Each row is a point. Examples show where two turns around zero, p and q, send a point. Write where each new point lands after one turn and then the other. Backwards means that the second turn is done in reverse. Each puzzle has new turns, and all numbers are rounded.

Turn p:
[-49 -19] => [ 38 -36]
[27 23] => [-32  14]
[22 -4] => [-6 22]
Turn q:
[37 40] => [-35  42]
[-19  22] => [-24 -16]
[-18 -31] => [ 28 -22]
[ 19 -40] => [42 14]
[-19  10] => [-12 -18]
Where do these land?
p, then q: [ 28 -15] => [-31   5]
p, then q backwards: [21  8] => [13 18]
q, then p backwards: [-60  23] => [-38  52]
p, then q: [ 11 -16] => [-16  12]

Turn p:
[ 17 -18 -38] => [-24  16 -35]
[-23  48  37] => [  9 -33  55]
[ 22 -18 -22] => [-14  23 -24]
[ 23 -26  -2] => [  5  30 -16]
[-40  14  26] => [ 26 -37  20]
Turn q:
[-12  17 -19] => [ -2  24 -14]
[33 13 -5] => [36  1  4]
[ 16 -26 -43] => [ 17 -18 -47]
[-14  -9  75] => [-33 -22  66]
[  4 -13  23] => [ -6 -19  18]
[-27  17 -31] => [-13  33 -27]
Where do these land?
p, then q: [ 31  16 -18] => [-27  28   7]
p, then q backwards: [-42  18 -13] => [ 13 -45  10]
p, then q backwards: [ 23 -25 -26] => [-26   9 -33]
p, then q: [-12  -9  57] => [ 42 -24  34]

Turn p:
[ 45  30 -35  45 -20  10] => [ 71 -35 -11  -3 -16   3]
[ 12 -19 -65  14 -17  22] => [ 35 -35 -32 -20  39 -18]
[-23 -38 -12  -6   4 -26] => [-28  -8  10  -9  41  14]
[-28  31 -10 -10  -9   0] => [ -7 -14  16  18  -6 -34]
[ 33 -32  79 -42  28  16] => [-28  91 -17 -14 -24  33]
[-31   8  28  15 -29  17] => [-25 -16  10 -24 -36 -17]
[-24  19   4   5  38 -16] => [-23 -10   4  44  -5  10]
[ 16   0  11 -20   4 -24] => [ 5 26 20  7  8 11]
Turn q:
[ 26  41 -14  11 -12  12] => [ 13  31 -23  10 -34   8]
[ 25  24  27  31  41 -41] => [  1  -2  49  10 -39  48]
[39 14 52 30 23  2] => [-33 -16  17  18 -56  28]
[-37  -3  14   4  -9  -4] => [ -8   3  23 -14   8 -29]
[-12 -34 -35 -23 -55   6] => [ 33 -15 -36   3  35 -47]
[-51 -51 -36  -5  -6  27] => [-13   4  -8   9  75 -37]
[ 18 -14 -24  -5 -21   9] => [ 17  -6 -30  17   9  -7]
[ -9  22  16 -42  38 -10] => [-11   2   7 -52   2  35]
Where do these land?
p, then q: [ 43  11 -13   8 -37 -54] => [-37 -41 -23  -1 -46  29]
q, then p: [16 -4 26 28 41  4] => [-34 -19 -13 -24 -32 -12]
p, then q: [-69  26 -29 -39 -16 -17] => [  0 -27  87  -8   7   2]
q, then p: [-15 -14 -22  46  -8  28] => [ -2 -42  15  28 -21  26]
p, then q: [  0 -20   8  32 -34   2] => [ -4 -29 -30 -24  17  -7]
q, then p: [ 14 -18  12 -31  34  14] => [-29   0 -36  -3  19 -21]
p, then q: [ 10  19  18 -44  20  23] => [ 31  39  18   0 -28  -2]

Turn p:
[-33  14  41 -26   4  37  49  38] => [ 12 -31  27  -4  26  73 -24 -21]
[ 49 -10  -8 -27  -5  14   3  38] => [-30   3  -9 -45 -18  33  14  18]
[-26  65   7  -8 -24  17   6 -89] => [ 76  16  21 -21  11 -50 -55 -36]
[ 15  -3  21  -2   2 -34  14  21] => [-14 -20  19  -6  -3   5  37 -10]
[ -3 -55   4   2 -27  13 -13 -20] => [  8   4 -46  22 -39   6   0 -16]
[ 7  2 -5 28 -4 22 37 12] => [ 25   2 -14  -6  29  27  17  12]
[ -7   3   0 -50 -30 -13 -43 -22] => [-14  22  17  -7 -53 -21 -31 -28]
[ -5  32   8  29  47 -12 -26 -14] => [  2 -25  22  15  22 -46 -11  34]
[  0 -47 -50  31  36 -34 -13  -1] => [-46  12 -44  36  21 -36  29  14]
[  4   0 -18  23  -1 -10 -13  39] => [-18  18   9  15   3  10  24  32]
Turn q:
[  2  -6  -8 -13  17 -54  17 -27] => [ 36  -3  37 -24  22  -6   8 -24]
[-33   9 -27 -29 -33  -9  -8 -39] => [-10 -10   4 -53 -33 -18   9 -32]
[ 34 -31  38  -5  22  33 -46  25] => [ 15 -14 -16  72 -22   8 -37   9]
[ -5 -12  25  43  31  30  40  -8] => [-38  -7   7  35  54 -18   6  13]
[-20  31  -5  -7  10  18 -24  66] => [-16  49 -36   9 -13  46 -21   1]
[ -5  23  35  -1  11 -34  15   1] => [ 0 16 47  6 10 24 12 -5]
[ 14 -50  -6  36 -33  25 -36   6] => [  0 -25 -23   8 -21 -34 -42  50]
[-22  24 -33 -61   8 -46  24  -3] => [ 26   9   7 -54   7  34  20 -58]
[  1  27  -4  -3 -30  17  39  22] => [-26  -3 -17 -18   5  32  35  20]
[ 34 -14 -15  39  -5  19 -22 -43] => [ 13 -10  -8  17 -11 -66  11  25]
Where do these land?
q, then p: [ 28  20  55 -25  -9 -22   9 -15] => [ 49 -36 -18  -1 -10  35  17  -4]
q, then p: [-10 -47 -11  50  -8  15 -40 -41] => [-41  10  34  36 -34 -32  44  -8]
p, then q: [  2  10 -14  11 -26 -21  76  12] => [ -7 -15  -4  31  37  -8  57 -39]
p, then q: [ 3  1  1 61 40  9 34 44] => [ -6   7 -36  36  72  18 -18   4]
q, then p: [  1  -9 -25 -66 -34  24  14   1] => [ -6  34 -62 -11 -11  13 -19 -35]
p, then q: [ -8  30  12 -17 -19  19 -31 -39] => [ 33   1  20   6 -53   3  -1  16]
p, then q backwards: [ 14 -16 -55  16  16   0   9   9] => [ -7  21 -27  34   9  27  23  20]
p, then q: [ -2  19  31 -15   7 -20 -39  34] => [-35 -19  30   6 -13  24 -31  23]
q, then p: [-26  -7   6 -16  32  -3 -33  -5] => [ 24   4   5   6 -21 -44 -12   6]

Turn p:
[-11  -8 -12  24  14  11  -9  19 -11 -13 -29] => [ -5   6 -34  25  20   2 -13 -10   0 -17  -7]
[-10  55  13 -17  -3  13  -3  13  49  -7  -1] => [-29  16   9 -26  28  12  37  17  11  -7  43]
[  3  12  23  14  12   3 -17  -6 -13  -6 -24] => [-24 -14 -17  20  -4  25   4  -3  -4  -3   1]
[-14  39  -9  14  12  20 -12   6 -22  10  28] => [  9  29   3  16 -11  17   5 -20 -22  -5  40]
[ 11  16  23 -14  24  12  17  16 -13   1   8] => [ 18   1  -1  -1   8  37  10  18 -18   9   7]
[  0 -15 -10 -20   8 -81  -4  -1 -11  -7  -9] => [ 14 -44 -30 -13 -34 -44   6  30 -14 -13  -8]
[  6   1 -22   9  -4  12  31  -1 -14 -12 -38] => [ -6  24 -32  -4  13   1   7 -11  -8   5 -38]
[-14 -18 -19  -5  13  15   8 -38  30 -12 -31] => [-32   1   1  14  33 -34   9  -2   1  28 -22]
[ -3 -16 -12  97 -59 -37  -8   2 -17 -10   5] => [ 15  -4 -38   6 -50 -17  -9 -73  65 -29 -11]
[ 21 -19  10 -28   2   3   1 -26  21   3  20] => [  1 -18  46  -5   3  -7   7  14   0  17 -13]
[ 23 -12 -22 -14 -14  17 -16 -14  57 -13  18] => [-12   2  55  -6  28 -29  19  -1  21 -16  -9]
[  6  -9 -17 -28  19  19 -13   3 -18  80  20] => [ 10  44  38  25 -32   1 -39  44 -22  12   7]
[-12 -18  41 -12  13  12  29  17 -13  -4  16] => [ 31 -19  -3 -11  19  33 -19   9  -2  30   6]
[ -7  -7  12 -19 -36 -19  -5   9 -23  -9  16] => [  9 -21   2 -39 -20   1 -22 -11  -8 -10   5]
Turn q:
[-25  12  12  -8 -26   1   7  -5 -13  -1  -7] => [-25  15 -16 -18   9  -1   2   5   3  17  11]
[ -6   8  21  12 -14  -6 -33   0   1   5  27] => [ 23   4 -26 -11   7   3 -20 -19 -17  18   4]
[-25  16  13   3  -8  -8 -26  13  -7  13 -53] => [ -5  27 -26  15   0  16   0  49  -8  25   4]
[ 33  -5 -35  -4  -6 -11 -24 -17 -23  24   7] => [ 30  17  -4   7 -14   8  28 -16 -13 -32  29]
[ -3  -7  -8  -2  -8  36  19 -18  29   5   7] => [-11   1  34   8  34 -15   6 -18   2   8   0]
[ -9   5  14 -13   6  25  13 -19 -13 -35   5] => [-17   9  28 -39   0  -7 -16   2   4   2  -7]
[ 48   3 -21   2  77  -9  18 -15  16  17  15] => [ 39 -48  33  10   5  -8  10  14  -9 -66 -19]
[ 22  18 -33  -5 -26  -8  11 -14   7 -40  16] => [  2  20   4 -21 -15 -27  33 -33  13  -8 -25]
[-27  -8  20  35 -21 -18  13  -5   8  16  21] => [-23 -26 -29   2  16   7  -2 -24 -27  22  -1]
[-39 -16   2  21  82  -9 -15  30  -3  11 -20] => [ -9 -19  -3  40  -6  29 -56  48 -21 -34 -26]
[ 41 -16  -3 -19 -22  39   9 -19  -8 -38 -46] => [ -1  28  64 -16 -28  -3  33  13  19  27   9]
[-13 -17  12 -13 -12 -24 -15 -14  12  13  14] => [  8  -3 -19  -5  20  34   2 -19   5   6   1]
[  5   6   6  -8 -23 -10  21  84  -5  10  14] => [ -8 -25 -42  29 -28 -35 -18  -3  48  16  20]
Where do these land?
q, then p: [ 33 -28 -20  14   9 -13  14  38 -56   6  -9] => [ 19  -7  15 -44  -5  -9 -19 -57  34 -12  -1]
q, then p: [ 30  14 -10   5  -3  15  -6   5  -6 -20  13] => [ -7 -19   3 -24 -27   1  16   6   4  -5 -11]
q, then p: [-25  -1  52  -4  -7   4 -13   1 -10 -49  10] => [-46  14  26  -8  -9  -5 -34  35 -19 -10  13]
p, then q: [  2  24   0   6 -12  20  14   0  -1  40 -23] => [ -6  24 -20   6  28 -37  -5  15   1   8   3]
p, then q: [-30  31   1  18  22  36 -40   6   0  10  23] => [  5 -10  -8 -29  11 -26 -35 -33 -45  -7  -6]
p, then q backwards: [ 29 -39  -8 -43  18 -12 -25   7  12  -2 -26] => [-12  25   3  16  62   7  27   1  16  -1 -18]
p, then q backwards: [ -4 -29 -15  18  13  28  19 -55  47 -16  -8] => [ -6   3  -8   3 -37  29  32   4  69  -9  -6]
p, then q backwards: [-41   2  12   8  15  13  -5   6  -4 -35  36] => [ 12 -15  17   1 -18  16  -7  -9   4  46  37]
p, then q: [-17   3 -14  12  -5  22 -14  28   4   4  30] => [ 34  -4   1 -30   3 -14 -11 -12 -12  -5 -18]
q, then p: [ 12 -31 -29   1 -36 -14 -17  -6 -22  12 -16] => [ 10  33  14 -18  -7  12  19 -41   6  26   5]
q, then p: [-16  35 -11 -23   5 -28  23 -15  17  -7 -22] => [  4  13 -37 -10  41 -13  14  27  -6   1  -3]
q, then p backwards: [ 38 -13   2  19  11 -20 -24 -13  18   3   8] => [ 26  -7   4   6  17  -8  17   0 -30 -19  32]
q, then p: [-13  36  46  17 -30 -16  39   6  21  27 -16] => [ 42  26 -19  19  -4 -40 -32  45  -1  14  -3]
q, then p: [  1  -4  -6 -49   2 -35  35  -9 -19  27   2] => [ 28  -1  17 -14  61 -26  11  -7   2  13   3]

Turn p:
[-43  65 -39 -14  23  -3   8  33  18 -26   4 -70] => [ 48 -26 -26 -14  -4 -26 -16 -39 -28 -67  15 -60]
[ 56 -17  43  22   0  10 -42 -15  47  26 -11   4] => [-30 -45  -7 -24  50   6  12  19   9  63   0  17]
[-23 -14  20 -43 -11   0  30 -20 -11   5  40  13] => [-21  24  11  -1 -11 -22 -18  29   7 -41 -26  31]
[-11  -3   8 -25  19  12  -9  -5  -7 -24   0  53] => [ 25   4  -9  35 -13  -4   7  29  -5   6 -30  28]
[  8  34 -31   9  62 -55  29  -7  12   9  22 -50] => [ 25  20  21 -35  26 -69  21 -45 -29 -16  11 -38]
[ 17  62 -40  18   3  20  36  11 -17 -26   8 -23] => [ 47  20 -11   6  10 -10 -48 -55  12 -10   9 -29]
[ -3   3  15  46 -36  33 -16  35   5  44   7  57] => [ 17  17 -32 -34  -3  60  -6  34  27  33  28  37]
[ 30 -11  23  -6 -22  -5 -40 -35  -7  48 -40  20] => [-27 -25  40   7   7  12  -5  46   0  54  31  13]
[-24 -39  -3 -10 -22  -8 -34 -30 -12 -36  27 -14] => [-27  -5  20  16  -5  18  20  24  21 -27 -46 -33]
[-18  10 -45   4  18  -4  54 -11  37  -7  -8 -34] => [  5  -2 -18 -13 -28 -58   3 -47  18 -19  16 -24]
[ 29 -46  63   0 -15  10 -14   5 -15  17 -25  13] => [-53 -15  11   4   7  40   0  12 -20  36  -7  46]
[  6 -35 -37 -39  10  -8   2  14 -12  -5  14 -11] => [-29  31 -16  34   2 -18  14   6 -15 -21   1 -23]
[-25  -7  -4 -12 -42 -32  18  22 -16 -45  -3  28] => [ 11  11  13  40 -16  30  22 -12  24 -50   2  26]
[  2  -2  25  51  13  31 -23   2 -21  21 -36  14] => [ 10 -10   1 -22 -21  43  -7  -1 -18  62  -1   5]
Turn q:
[ 12  72   1 -45  32 -12   9 -40   5 -21 -34  17] => [-12 -42  49 -28   9 -19  70  19   7  -6 -34   5]
[ -2 -37 -56 -16  24 -19 -28 -44  18  30 -64 -10] => [-17  71  51  -4  15 -22 -11  41  -4  30 -50   4]
[ 45  -4  -8  -2  21  11  16  35  -3 -29  37 -34] => [ 19 -30  15  22 -30 -25 -13 -13 -35  -1  41 -27]
[-34 -40  12 -15  -6   4 -46  25  20  26  18  15] => [-16  45 -31 -16  34   9 -13 -37  -4  30  18  -7]
[ 33   0  -2  37  -2  26   9  -7  26  21 -21  54] => [ 34  11 -18 -34 -23 -27  -5  20  57  10  -4   2]
[-44  -6  24 -26 -20  -4 -20  -8  20 -40  17  15] => [-36   5  -3  14  28  14  30 -37  18   5  27  26]
[ 10   5  -5  -7  -2 -14 -20  22  -7  15 -24 -11] => [  8  23  -3 -13   7  -1   9  16 -29 -10  -3 -11]
[-10 -46  13  42 -29  16  65   7 -52  16 -21  28] => [  5 -15 -77  30 -24  -3 -46  42  18  -2 -21  38]
[ 26 -24  37   0 -23 -12 -28 -42  -6 -17  27  -1] => [-49   3   5   0 -23  33   1  13  24   8  41 -16]
[ 35  48 -29 -53 -38 -14  44 -22  23 -23   8 -36] => [ 28 -26  53  31 -46  28  66   2 -25  17  -6  14]
[-36  17  -7   2   2  15 -60  16   5 -18  -8 -30] => [-18  37  16  -9  22  -2   6 -45 -18 -46   1  -5]
[-15 -22 -39  36   3 -14  -2  23 -59  12  22  -8] => [  5  -4  -8  -5   4  12 -74  10 -39 -19   3  25]
[-20  -2  40   3   0  48  18   6  24  43  28  18] => [ 11 -13 -51  -7  -4   7  -5 -46  35  27 -20 -27]
[  0  41  17  45  39 -30  42  29 -14 -15  16 -18] => [ 40 -66   4  18  29  -2 -17  14  -4 -44   7 -21]
Where do these land?
q, then p: [-27  45  30  17   2 -35   4 -33  17 -11 -16 -50] => [ -6 -35 -31 -13 -23   4  -6 -62 -11  16 -46  11]
p, then q: [-33 -32 -36  14  36 -16   0  34 -28 -22  -1  -5] => [ 13 -29   9  26 -48  20   9  14  -7 -37 -31  22]
p, then q: [  6 -42  28 -20 -36   8 -44  38  44   9  35 -42] => [-12   0   8  41  35 -61 -27 -50 -29   9 -19  36]
p, then q: [ 44  17 -17 -15 -40  30 -22  34 -32 -37 -43  16] => [  8  21   8 -25 -31 -12 -71 -28  42 -29   1 -26]
q, then p backwards: [-28  26  -4  37  29  -2 -46  42 -12  33 -13 -13] => [ -2  41   4  -1  14  -1   6  26 -11  -3  64 -47]
q, then p: [-18  30  17 -37 -47  -6 -34  28  11 -24  28  23] => [  5  46  -3   7 -20 -48 -40  11  28  -7 -37  16]
q, then p: [ 49 -21  16  -4   0  -8 -10  -9  47 -22 -17  22] => [  0   9 -11 -46  36 -19   2 -12   8 -41  23  20]
q, then p backwards: [-18  13  -8  39 -12 -32  45 -24  -6  15  11 -23] => [ -7  26  22 -10 -36  19 -34  -4 -23 -40  -1  22]
q, then p: [ -7 -41 -18 -43   5  -8  -5 -26 -16  27  -9  42] => [ 18  10  -4 -12 -29  -5   1  48 -31  -3  50  16]
p, then q: [ 12 -21   0 -31  33   5  47  -8 -37  34   9  34] => [ 17 -20 -13 -57  29  38  17  15  -3 -34  -3  26]
p, then q: [ 17  17  37   6 -15  17  -2 -48  -7 -25  -2  34] => [  4  41 -31 -26  15 -22  12  19  34   9   4 -27]
q, then p: [-31 -39  -6  21  38  29  35   8  45   7  -3   2] => [ 10 -25  27 -30  23 -21  44  -2   4  45  26 -24]
p, then q backwards: [ 36  48 -40  16   6  17  33 -37 -27  16  22 -42] => [  1 -36 -22  37  58  25 -41  11  36  24  24  -9]

Turn p:
[ 15   3 -56  14  10  -3   3 -22 -29  22   6 -28  -1  38] => [-20   2  11 -11  -1  18  38  -6  23 -30 -35  40  23  23]
[-20  19  35  32 -11  20 -14  -6   4  14  -3  13 -18   5] => [-12 -29  23   6 -21  -4 -19  10   7 -11   3 -23   1 -36]
[ 17 -21 -16  -5   5  51 -13   1 -50  -2   6   9   4  -9] => [ 27 -30 -25   2  -2   5   4 -36  32  16 -26  26  10 -14]
[  4  19   4   5  50   5  19  -6  24 -28 -25 -18   8  20] => [-26  23  11 -39 -21   1  20  -9  16  20   4 -27 -23  20]
[-30 -37  22  21 -16  13  16 -46 -68  -1 -11  31   4 -45] => [ 26 -55 -38  12 -49  17  16  11 -35  22  -8  34  -3 -49]
[-15  18   8  10 -27 -29 -28  40  57   6 -15 -40 -47  -4] => [-29   8  22 -10  36  -6 -43  23 -28 -22   6 -60  40  17]
[ -9 -18 -26  12  25 -15  22  10  32 -10  26   3  34   4] => [ 29  34  -1   4  -6 -21  35  20   5  -7  -8 -15 -17  30]
[ 14  30  -1   6 -36  -5 -27   2  -7 -42  20  -2 -12  13] => [  9 -29  27 -25  18 -21 -19   2   9  -5  36  19  22  13]
[ -2  -6 -21 -17  16  -3  37   9  17  -4 -25   7  63  45] => [-20  45   1  31  -9  -8  50   6  30  35  11   5 -15  31]
[ -7  -5 -35 -30   1  17 -17  -7  51  -8  25  42 -32 -22] => [ 32 -23 -10  25  11   2 -24 -26  -6 -37  10 -30 -33  48]
[-24   2  36 -14 -15 -27 -13  19 -34   6  10  -4 -22  25] => [-20 -20   0  -5  47   7  -1  32  -2  -1  15   9   1 -40]
[ -2 -22  20 -14  -6   4  30 -11  10   9  11 -11   6   7] => [ 12  17   5  11  -3  30  -5  25   2  16  -5   3 -15  -2]
[ -9  -5  -2 -34   2   6 -34 -29  -7  23  -2  -1  47 -11] => [ -1  -4  21  35  12 -11  10 -30 -25  24 -28  26 -24  -3]
[ -5  33   8  -2  16  -9  55  24  27  -3   5   1 -27 -49] => [ 23  40 -14 -20 -15  27  -4 -12 -24 -23  40 -47   1 -13]
[ 71 -10  23  15 -14 -24 -38  20 -27  17 -27   0  -7 -17] => [-27  16 -31 -16   4 -37 -59 -10  -4   1 -16  40  30 -24]
Turn q:
[  2  -5   6  15 -75  13 -29 -13   5  -8 -31   0  21  65] => [ 23  14  11  76   5  27  30 -13 -10 -40  16  -9  38 -32]
[-10 -33  -5  15  23  22  19  19 -19   6  28 -20 -10 -23] => [-25  -6 -13 -24  -3  -3  18  12   9 -11 -33 -12 -31  34]
[ -3 -20  -3 -21  22  -2 -15   3  -2 -10 -20 -34  -8  -5] => [  8  31  -6  -7 -11   1 -11 -12   1  -4 -34  20 -16  -1]
[-60  10 -20   9   2   1 -13  -9  71 -22 -34  -1  10  -2] => [ 31   7 -23 -14 -35  32   1 -41  -7 -25  49  46   8  17]
[ -6  19 -13   7 -65 -43  -2   7   7  -4 -19   2  13 -24] => [ 23 -44   6  40 -10 -14  16 -45 -13  21  15  11   0 -16]
[ 16   7  -5 -13 -59  16   2   3 -13 -13  72 -22   8  15] => [-47 -16  35  39  29   5  17 -28   6   3 -21 -24  36  32]
[ 19  -3  24  17  34   5  14   6  13   1 -29 -20 -36  31] => [ 15  24  -4   5 -32   1 -18  47  40 -12  -9  11  -2  -4]
[ -8  15  -4 -10  20  18  24  11 -22  24 -29 -38  22  -9] => [  0   2 -47 -20  10   1  13  -7  35   8 -30   8  -1 -25]
[  7  -4 -12 -14  17  14   6  23  22  20 -20  10   0 -15] => [  3   0 -10 -37 -23 -23   4  -1   0 -12  -2   6  11 -14]
[ 13 -33  43 -10   4   4  20 -14   0  11  46 -17 -10  -8] => [-43 -20  12   1 -10  25 -24  27  -7   0 -40 -13  -2  16]
[-32  11 -17 -16  32  11   3  -1 -19  19 -25  29 -28  12] => [ -7  23 -35 -17  19 -32 -14  16   1 -20  30  17 -17 -13]
[ 18  14 -21  -2 -39  17  11 -23 -22 -14  -8  14   8 -12] => [-18   8  -6  25   6 -10  35 -10 -16  33  15 -12  14 -13]
[ 14   3 -10  16  22  -2 -37 -35 -11  21  97  33 -13 -13] => [-20  -7  20 -18  38  -7 -43  11 -35  13  14 -68   3  65]
[ 16   8  -8   6  37 -77  16   6   6 -15 -24  59  22 -12] => [ 56 -30  29 -34  12 -17  -8  33 -26  42  31  36 -19 -20]
[ 12   9  45   1  24   4 -20  18 -17 -16  -5   4   1   0] => [  0  15  29 -13   2  16 -16   9  24   1  -2 -16 -27 -27]
Where do these land?
p, then q backwards: [-21 -42   6 -23 -32  -5   9 -16 -16  55   5  -7 -12 -17] => [ -7 -37  28  -8 -23 -24   8 -46 -13   8 -15 -19  22  32]
q, then p backwards: [ -1   5 -46  15   8   1  11  18   7   5 -16 -31  13   5] => [ 13 -20 -42   9  14  11   5  15 -20 -18  16   2  19  -4]
p, then q: [  3   5   3  -7  37  25 -16  21  -4  -1  17  50  46  12] => [ 19 -26  -6  17 -44 -16 -33  22  -9  32  14  15   6  34]
q, then p: [ 18  11  -4  29  34 -31 -19   8  13 -30 -50  -9 -15  11] => [ -2  27   8  -1  -2 -13 -64 -16  17 -34  27  15  10  -2]
p, then q: [-41 -47  27  12   0   6 -22   1 -33 -20   2 -22 -41  16] => [  3   9 -13 -43 -22 -26  22  -3 -15 -39 -53  18 -18 -15]
q, then p: [-23 -33 -33   3  24 -25 -10   8  49  33  77  -9  -9  25] => [-41 -23  -6 -11  37 -34  17  24  53  53   0  34 -29  30]
p, then q: [ 35 -14  20 -16 -28   8  -2 -36  22  -5  -3 -16  42  19] => [ 12 -19   7  13   1  -9 -30  14   6 -38  34 -38   6 -33]
q, then p: [  1   5 -18  34   0  14   9  -2   3 -25 -20   7 -30  19] => [ 14  20  18  -4   0  -4  -2  20  24 -31  32  -5  15   2]
p, then q: [ 56  18 -14 -18  23  13 -38 -18  15 -16   0   3  -6   4] => [  7  32   6  24   6  11 -52   6 -34  -9  27  17  14  -5]
q, then p: [  9  21  -4 -22  18 -25  17   0   5  35  -6  12  26  55] => [ 17  34 -27   0   6 -57   6 -29   2  17 -14  -2 -24   5]
q, then p: [ 33   0  -9  -1 -10 -11   4  41  13  19   2 -12 -26  -6] => [-22  18  -3   8   2 -17 -19  37 -29  16  11   9   6  14]
p, then q backwards: [  3  33  -5 -14 -19 -13 -13  -1  -9 -30 -31  27  16   3] => [-19  31 -24 -10 -26  -3  13  -4  11 -12   8  32 -20 -20]
p, then q: [  2  24  -3 -12  -2  14  29  -6   8 -38 -23 -25 -13 -23] => [-36   6 -15  10  29  11  -9  -9  -3  -7 -23 -19  38  -3]
q, then p: [ -9  30  10  12 -11  59  34 -17 -27  54  44  32 -10 -81] => [ 14 -10  11  20  62  59  61  33 -44  -6 -55 -19  20  28]
p, then q: [ 20   0  26 -13   1   1  10  -6 -27 -26 -29  45  12 -31] => [-10 -19 -11  15  14 -40  -8 -12 -45   8   5 -26   7  31]
p, then q: [-12  -3   2  13 -15 -18  13 -11 -30   0  28 -18  -4  -3] => [-20  -4  21 -28   1  -9  25   9  -1   8  -6  -3  -6 -24]
q, then p: [-73 -13  41   8 -28 -13 -18  15  11 -10   2 -27  11 -10] => [ 20 -71  -8 -15 -39  19 -25   6  16   6 -12  -8 -16  29]
